Rows are points. To make a cloud, some directions were put in groups of two or more. Within a group, all points are equally far from the middle, so they leave a hole (a ring in 2 directions, a hollow ball in 3). The other directions are filled evenly. Then the cloud was stretched, turned, moved and blurred a little. Count the holes, and give their numbers of directions, smallest first.
In the rows, zero is written as 128.

Cloud, 21 rows:
[[205 148 135]
 [150 155  68]
 [122 130  70]
 [149 191 115]
 [103  85 167]
 [170 134  76]
 [109 143  77]
 [157 179 171]
 [163  90 161]
 [ 91 105  99]
 [150 113  78]
 [132 182  93]
 [ 83 154 141]
 [ 88  97 166]
 [153 134  69]
 [149 191 144]
 [174  94 143]
 [105 117 194]
 [120  84 174]
 [ 99 141  85]
 [107 178 122]]
Holes: 1 (3)

Cloud (28 x 4):
[[100 149  77 112]
 [165 121  98 197]
 [139 132 119 139]
 [145  80  79 178]
 [137 198 155 131]
 [ 91 109 107 174]
 [149 140 123 141]
 [138 207 130 110]
 [141  95  98 113]
 [ 89 169 146 121]
 [ 95 118  55 124]
 [147 146 121 140]
 [ 96 163 139 123]
 [103 127  46  97]
 [136 204 179 134]
 [173 102  33 125]
 [119 169  52 130]
 [118 125  89  67]
 [140 167 155 123]
 [145 129  73 132]
 [195 143 100 184]
 [ 69 125 109 169]
 [195 175 146 115]
 [174  91  90  87]
 [177 157 130  94]
 [159 156 142  66]
 [154 110 104 203]
 [181 116 132 176]]
Holes: 0

Cloud, 87 rows:
[[153 124 101  81  89 123 124 148]
 [193  73 148 131 155 142 182 164]
 [118 130 182  60 112 130 118 128]
 [107 136 174 167 101 178 150  95]
 [180 122 172 159 124 161 131 176]
 [179 116 139 134 141 206 143 104]
 [119 127 120  92  89 133  92  85]
 [143 120 188  69 108 151 153 146]
 [ 79  84 126 145 148 172 169 133]
 [184 203 172 154 132 118 161 127]
 [171 105 162 141 125 184 131  79]
 [151 100 182 146 129 175 120 136]
 [145  80  99  68 153 141  87 120]
 [142 163 135 115 101  16 187 102]
 [155 144 105 103  43 114 176 168]
 [155 132 163  49 138 107 143 130]
 [106 128 146  92 165 132  65 112]
 [143  73 107  49 130 158 213 138]
 [126 110 190 103 119 106  93 186]
 [ 90 128 137 127  99  22 136 161]
 [157 131 148  98 127 209 165 120]
 [109 195 154 124 161 114 186  99]
 [178 134 155 119 175 111 192 113]
 [135 187 163  94 100 138 141 183]
 [184 137 181 112 139 132 178 132]
 [215  75 156 151 121 135 162 138]
 [148 146 112  66  56 128 166 133]
 [184 173 154 178 139 135 135 168]
 [148  99 148 126 147 120 223 151]
 [153 153 128 168 118  49 177 110]
 [108 161 169  70  85 103  94 123]
 [ 69 179 149 126 141 124 162 127]
 [144 126 187  63 116 155 152 130]
 [171 146 192 192 122  81  69 127]
 [159 148 134 105 168 160 122 137]
 [104 133 118 173  98  75 105 124]
 [112 180  97  90 108  94 162 155]
 [168  90  95 154  92  43 172 197]
 [146 127 143  99 111 156 162 191]
 [ 68 106  97 103  97 123 131 110]
 [136 138 128  89  92 138 130 196]
 [ 92 153 112 131 123  33 119 128]
 [195 114 117 129 119 176 202  87]
 [144 173 120  92 147 112 105 162]
 [145 114 179  69  95 115 144 185]
 [116  86 180 116 122 194 146 117]
 [212 153 163 146 141 106 143 101]
 [194 111 142 178  96 104 202 175]
 [102 107 125 103 213  99 159  84]
 [164 165 167 199  87 120  69 150]
 [196  99 132 132 102 140 134  96]
 [169 141 149 121 145 151 182 141]
 [113 128 113  92 156  26 155 137]
 [151 133 158 192 149  70 181 138]
 [118 125  75  83 167  88 158 122]
 [105 192 122 150 170 107 140 162]
 [ 75  91 138  76  75  93 169 110]
 [114  82  61 117  90 113 205 116]
 [ 60 164 147  71 111 146 113  83]
 [138 144 179 205 169  46 130 126]
 [ 87 170  69 112 146 108 138 141]
 [139  68  99 138 104 132  83 120]
 [ 71 167  81 102 169 127 141 102]
 [134 120 125  73 124 199 135 134]
 [ 83 205 143  68 119  72 186 114]
 [ 87 135 137 179 168 152 121 129]
 [ 84 139 178 111 137  64 175 155]
 [ 65 168 104 123 132  85 123 148]
 [167 154 143 182  61  91 207 178]
 [173  64 148 134  84 105 118 126]
 [108  92 133 102  87 101 157  59]
 [127 167 172 210 161  71 124 126]
 [ 75 143 147 115 116 109 190 164]
 [175  71 117 117 143 113  88  61]
 [139 195 156  62 121 108 146 137]
 [104 120 142 116 145 115 205 146]
 [147  80 178 163 107 117 141  98]
 [127 130  84  55  93 151 189 135]
 [ 65  86 124 102 135 141 138 132]
 [115  60 137  96 136 170 103 156]
 [126 190 107  73  88  87 174 129]
 [134  94 170 198 131 154 103 150]
 [106 161 153  78  74 132  95 143]
 [126 150 139 124  81 117  93  82]
 [173 103 155 151  45 148 142 147]
 [152 172 127 220 109  89 163 173]
 [ 74 134 185  85 118  93 128 126]]
Holes: 2 (2, 2)

Cloud (101 x 9):
[[ 95 138 148  76  73 130 128  79 132]
 [179 172  69 151  90 177 108 121 112]
 [159  79  90 153 151 134 173 145  88]
 [199 186  98 106 117 222  96 112 136]
 [ 89 155 138 129  83  98 171 156  97]
 [156  67  89 155 131 129 137 107 162]
 [ 97 112 104  91 138 139 152  74 140]
 [113 105 168 122 149 179 124 140 142]
 [136 150 125 121 125 110 164  91 191]
 [186 186  80  93  62 173  63 153 125]
 [164 200 136 152 169 115 171 162  92]
 [204 130 133 157  36 140  56 129 159]
 [151 180 114 113 161 196 145 119  86]
 [130 116  87 108 107 170  83  80 162]
 [163  69 145 105 155 104 158 155 107]
 [197 144  77 107 151 165 105 141  60]
 [106 184 110 127 109 109 129 169 116]
 [140 154  90 190 149 156 104 106 150]
 [109  91 124 164 111 183 106 154 145]
 [185  98 151  65 173 108 126 101  88]
 [157 130  95 110 113 117  63  71 181]
 [ 97  66 120  57 179 130 159  89  81]
 [194 193 137  81 108 133 136 113  76]
 [192  95  76  73 161 136 137 104 125]
 [161  96 138  93 120 178 185  99 124]
 [174 123 147 138  86 158 116  79 103]
 [203 120 101 154 107 105 158  97 139]
 [144 118 138 107 176 145 171  99  49]
 [158 120 145 212 102 131 151 130 117]
 [ 64 176 115 131  54 153 194 136 134]
 [157 175 117 200  35 125 132 151 145]
 [157 196 131  57 135 150 150  88 113]
 [118 141  91 107 187  78  96  96 112]
 [168 182 177  99  73  98 121 108 167]
 [178 158 145 174  65 144  84 152 121]
 [111 192 105  79 179 188 164 146 134]
 [ 95 159 107  65 162 144  99 131 101]
 [135 189 113  64 120 135 140 169 149]
 [ 99 188 128 139 131  98  95 139 112]
 [149 100 141  92 198 118  80  83 129]
 [113 114 175 117  91 141 168 103 180]
 [145 148  90 166 157 136  94 150 173]
 [197 179 114 139 172 149 153 186  85]
 [161 122 114 136  16 152  77 140 139]
 [107 144 113 102 135 214 137  98 134]
 [180  70 149 133 111 108 125 133 157]
 [178  85  69  74 203 171 129 122 131]
 [132 105 178 104 102 180  98 121 177]
 [113 164 103 161 138 145  91  80 128]
 [142 228 142  86 103 142  87 123 141]
 [143  93 154 155 136 172 122 116 175]
 [158  60 130 146  94 150 143  87 190]
 [221 120 126 160 122 142 139  98 152]
 [102 163 133  59 150 162 100 150 127]
 [ 71 170 108 155 143 108 185 170  78]
 [147 101  81  55 233 162 112 108 114]
 [144 151 142 122 164 114 169  76  90]
 [181 113 135 131 138 148  78 133  81]
 [198  94 111 156  93 149 141  98 158]
 [150 127  90  49 154 147 174 104 138]
 [151 152 147  88 185 128 140  89  78]
 [155 152  66  93 181 104  91  99 134]
 [158 186  60 158 148 106 101 123  77]
 [179  82 104 136 126 144 124 139 172]
 [119  99 163 136 144 135  95  73 107]
 [157 107 152  97 218 152 165 128 133]
 [139 185 100 168  52 121 116 155 167]
 [152  72 120  62 191 123 142  85 100]
 [177 191  86 102 179 160  91 159  44]
 [160 141 171  78 138  98 136 116  93]
 [199 138 128 115 161 103 182  98 130]
 [101 127  60 183 153 118 111 112  75]
 [171  55 137 117 146 124  95 106  90]
 [248 164 111 143 114 146  50  95 142]
 [207 189 114 108  71 173 113 119  88]
 [164  56 134 135 166 117 111 132 169]
 [153 222 160 105  50 139 146 148 142]
 [154 197  89 159 218 140 123 123 111]
 [197 170 124 100 131 146 183 175 100]
 [207 113  66 125 135 147 101 102 153]
 [ 70 154 126 140 116 105 167 143 131]
 [125  88 139  90 199 125  81 131 134]
 [141 165 129 130  61 114 179  69 119]
 [184 158 107 186 103 171 129 129 134]
 [153 224  89 153 119 160 147 168 119]
 [122 210 119  99 117 117 116  96 110]
 [115 212 101 161 108 159 137 152 144]
 [163 214  68 145 134 123 137 155 151]
 [ 73 147 160 115 118 143 139 134 147]
 [ 73 112 159 176 149 126 141 107 160]
 [131  48 167 142 117 139 161 113 152]
 [145 118 106 152 102 100 176 148 121]
 [150 172 102 121  74  97 102 144 105]
 [127 122  61 186 109 132 111 107 102]
 [106 211  78 137  45 159 146 110 100]
 [213 105  94  96 124 126  69  81 168]
 [ 80 140  81  87 166 136 113 117  85]
 [113 178  87  94  99 138 107  88 143]
 [179 162 105 106 153 158 200 157  65]
 [152  80 101  93 144 131 189 105 103]
 [168 162  55  97  94 149  91 110 142]]
Holes: 2 (2, 4)
